Each row of a before or after table is a point. The points were changed in one or more steps. Then noise was added and the rows were shuffled. The steps act on columns, c1 being the first. Write out the steps. A step turns or swaps two columns, mirrors them in a line or flattens them onto one, adds a multiple of one to another, or multiplies or shifts one. Angles are multiples of 10 degrees, from the lower column toward the higher: turns from -170 to 170, lines from 10 to 170 but not 90. Use the fewest steps. Two steps may share a column if one is a turn and the other turns, adds or multiplies; they go together, in the order done. Otherwise the lowest column goes first.
(in the rows, 128 means zero)

Before (11 x 3):
[[155 115 151]
 [144  84 153]
 [124 137 131]
 [120 124 120]
 [120 107 149]
 [127 138 146]
 [115 132   7]
 [134 139 129]
 [114 125 146]
 [127 133 136]
 [114 132 149]]
After (11 x 3):
[[ 44 153  42]
 [152 145 132]
 [132 117 129]
 [146 165 156]
 [152 114 130]
 [139 116 139]
 [133 121 130]
 [134 137 165]
 [148 122 133]
 [126 134 116]
 [119 120 133]]
Steps: turn c1 and c3 by 50 degrees; turn c1 and c2 by 160 degrees

Before, 10 rows:
[[ 96 112  97  92]
 [140 137 149 128]
 [121 147 146 122]
 [147 134 188 104]
 [ 95 121 120 103]
 [156 149 147 115]
 [124 138 151 127]
 [ 75 108 123 107]
 [ 93  69 139 126]
 [ 63  75 142 120]]
After:
[[161 116 148 115]
 [143 120 187 101]
 [ 60 127 140 124]
 [ 50 160 146 121]
 [140 144 148 123]
 [ 81 165 123 111]
 [136 141 152 127]
 [ 98 150  96  91]
 [141 122 148 127]
 [105 153 118 104]]
Steps: turn c1 and c2 by -60 degrees

Before, 11 rows:
[[150 149 109  77 120 112 138 121]
 [157 128 117 109 122  70 104 156]
 [ 90 169 114 141 101 156 114 119]
 [152 132 127 109 105  96 152 147]
 [100 135 148 116 130 156 115 110]
 [115 167 152 169 125 171 126 103]
 [119 146 116 150 137 190 119 129]
 [126 130 125 142 142  91 135 142]
 [123 124 131 119 103 112 138 165]
 [ 80 167 129 154 147 168 145 130]
 [147 169 141  79 122 112 127 163]]
After (11 x 8):
[[164 124 142 109 147 133 149 164]
 [192 131 157  89 159 131 138 147]
 [157 168  82 209 128 143 113 103]
 [130 170 102 153 123 109 138 119]
 [187 149 146  25 141 113 122 121]
 [142 135  97 106 115 143 126 112]
 [167 132 165 153 130 131 110 141]
 [161 144  70 170 119 102 114 129]
 [196 129 186  89 108 127 141 156]
 [186 170 140  32 130 144 113 165]
 [119 169  87 180 136 123  85 130]]
Steps: shift c1 by 40; turn c5 and c7 by -110 degrees; add -0.5 times c2 to c7; turn c3 and c6 by 100 degrees; multiply c4 by 2

Before:
[[139 143 101 130 135  96 140 168 127]
 [132 154 103 174 175 157 126  96 155]
 [ 97 169 140 111 114 145 185 117 128]
 [113  98 121 178 171 117 142 140  81]
 [153  88 120 102 122 132 175 146  79]
 [156  89 121 152 116  91 159 114 126]
 [103  93 130 123 120 138 148 123 153]
 [123 126 157  96 172 144 142 146 104]
 [137 149 111 129 137 151 110  94 124]
 [132 100 150 175 114 133 153 136 138]]
After (10 x 9):
[[131 146 110 179 140 151 110  93 122]
 [106  92 121 203 109  91 158 105 125]
 [ 98  90 120 152 116 130 176 135  30]
 [135 146 102 225 179 157 127  96 182]
 [160 171 139 162 121 145 185 127 128]
 [153  96 131 174 113 139 149 131 179]
 [122 102 150 226 109 132 153 135 147]
 [104 141 102 181 138  96 140 162 126]
 [125 120 157 147 171 145 142 146  80]
 [138  92 121 227 165 117 141 145  33]]
Steps: mirror c1 and c8 in the line at 100 degrees; turn c2 and c5 by 10 degrees; shift c4 by 50; multiply c9 by 2

Before, 12 rows:
[[ 88 146 139 144 188 141 141 129  94 114 163]
 [ 94 150 108 189 112 114  96  97  83 147  89]
 [159 141 112 145  83 160 142 105 136  66 150]
 [123 119 126 145 117 107 103 118 149  83 126]
 [ 80 131 156 134  97 115 113  83  98 100 128]
 [109 118 142 155 132 119  83 108  84 162 136]
 [153  84 123 113 108 128 159 107 162 118 124]
 [140 157 116  80 125 111 125 107 146  74 144]
 [ 82 160 114 133 102 124 101 128 129 128 140]
 [ 88 139 112 135 156 164 122 152  57  91 145]
 [119 153 160 131 171 158 138 164  94 106 130]
 [142 109 120 127 131 198 133  99 145  91 126]]
After (12 x 11):
[[151 131 137 147  86 156 128 104 112  73  92]
 [ 99 123  86 158 132 116 174 109 140 167 129]
 [ 85 137  87 193 110 117 139  98 114 147 198]
 [130 139 145  83 124 116 142 108 117  74 106]
 [ 89 137  96 142 182 145 137 128 139 117  70]
 [ 97 131  61 136 156 161 142 152 111  88 102]
 [ 83 145 132 133 105 125 160 130 115 127 122]
 [ 57 134  99 133 100 114 143  86 158  99 134]
 [136 142  92 130 173 157 122 166 154 108 127]
 [121 127 146 143 116 108 154 119 124  76 146]
 [143 112 159 113 110 127  97 104 126 117 123]
 [127 116 150 126 131 196 119 100 118  89 135]]
Steps: add 0.5 times c8 to c1; multiply c2 by 0.4; swap c3 and c9; multiply c11 by 1.6; turn c7 and c11 by -160 degrees

Before:
[[137 128 159 152 145 115 121 129 172 112 136 114 112  89]
 [142 105 166 156 169 135  81 152 156 121 132 164 107 114]
 [118 160 120 119 144 113 169 114 109 178 123 123 175 159]
 [ 93 129 121 134 100 149 146 133 135 158 121 123 147 110]
 [223  81 120 130 109 116 103  61 160 130 129 176 204 121]
 [ 99 138 115 130 166 141 136 116 152 117 107 103 144 127]
 [113 133  95 123 140 115 161 112 102 172  79  77 164 117]
 [101 127 137 122 144 131 124 120 120 156 123  68 161 138]
 [177 128 113 156 150 143 111 155 166  97 142 110 121 111]]
After (9 x 14):
[[145 138  91 129 128 123 134 116 107 117  88 101 100 138]
 [  6  80 142 129 116 134 102  64 183 129 120 105 110 121]
 [150 130 155 132 111 124 147 133 123 158 104 121  95 147]
 [128 104 122 153 180 126  83 152 167 121 144 106 152 138]
 [129 127 140 153 161 147 123 131 123 112 144  81 145 124]
 [136 126 112 120 143 121 124 117  67 155 102 129  85 128]
 [120 130 104 127 105 139 163 114  74 170  63 143  89 121]
 [ 87 130 119 158 119 127 114 155 115  96 156  88 156 143]
 [112 161 105 118 127 125 171 115 119 176  98 144  81 106]]
Steps: turn c1 and c13 by 150 degrees; add 0.5 times c13 to c11; turn c3 and c5 by 70 degrees; add 0.7 times c4 to c3; multiply c14 by 0.4; turn c6 and c14 by 120 degrees; turn c9 and c12 by -80 degrees
